Rows are points. The window is the flat piece filled in between its corners: a triangle in 3 columns, a solid with four corners in 4, and so on. A path goes straight from each point to the next, and from the last back to the first. After which points does the path pass through the window?

Window:
[[ 36  -2 -33]
 [-21  44  68]
 [ -5  -3 -10]]
Path:
(1): [-6  6 95]
(2): [10 -5 45]
(3): [13 58  7]
(4): [19 43  5]
(5): [15 -8 26]
(6): [  4 -10   2]
(7): [-16  14 -23]
(8): [ 25   7 -38]
(9): [ 59 -28  10]
(10): [ 32 -21  -2]
(11): [ 27  21 -41]
(12): [ 14  11 -35]
(13): [ 55 -22   3]
(14): [-11 -19  16]
(15): [-24  60   0]
(16): [-21  56  41]
Through the window after points: 6, 8, 10, 12, 16

Window:
[[ 19 -29  11  36 -22 -62]
 [  2  64  36  -2 -40  28]
 [ 25 -13  26 -12 -10  35]
 [ 21  45  95  44  65 -38]
 [-60 -42 -50  22  16   6]
 [ 76  35  18 -19  12  22]]
Path:
(1): [ 10   4  27 -58  -5 -36]
(2): [ -4  44  35 -17   5 -21]
(3): [ 12  40  20  38 -12  10]
(4): [41 42 45 67 19 27]
(5): [ 46  33  75   6  28 -38]
(6): [ -3  -5 -20 -71  18 -10]
(7): [22  2  7 47  4 26]
(8): [14  2  6 80 11 -3]
(9): [ -8  -8   4 -18   5 -44]
(10): [ 11  17  58  10  30 -29]
(11): [ 36  28  58  53  29 -17]
(12): [ -4   7   6  37 -12  52]
Through the window after points: 6, 10, 12

Window, 9 rows:
[[ 32   3  23  27  10 -12  67  42 -18]
 [-18 -25 -38   2  21 -26 -41  -3  -2]
 [-15 -10 -56 -22  16 -42  37 -11  -7]
 [ -3  52  24  41 -12 -43  19   7   7]
 [-41 -24 -13 -21 -14 -64 -17  33   1]
 [ -1 -18 -38 -40 -34 -36 -53  -3  -4]
 [  5 -24  12 -20  22 -46  34  -6  20]
 [-42 -29  36  -9 -53  63 -29   0 -42]
 [-51   1  -5 -66 -16   0 -95   9 -36]]
Path:
(1): [-46  -7 -34 -36  -5 -27 -21  32  67]
(2): [-29  -5  -4 -30 -10  10 -25  28  16]
(3): [-22 -26  -7 -11 -22 -56 -30 -40 -47]
(4): [-11 -18  -2   4 -21 -34   2 -12 -31]
(5): [ -7 -15   3  -8   3   5  13  29  45]
(6): [-14   9 -38 -19  21  13 -23  28  37]
(7): [-17 -33   6  -5 -12 -55 -20 -14 -65]
(8): [  1 -17  -8 -13  16 -72   2  -7  -9]
(9): [-15   8 -26  -8   9 -32  17  39  48]
(10): [-34  -8 -23 -37  -9  16 -28  15  13]
(11): [  1 -10  14  -6 -15 -27 -16 -18 -57]
(12): [-17 -29  -3   3  -5 -58 -18   9 -53]
Through the window after points: 6, 12
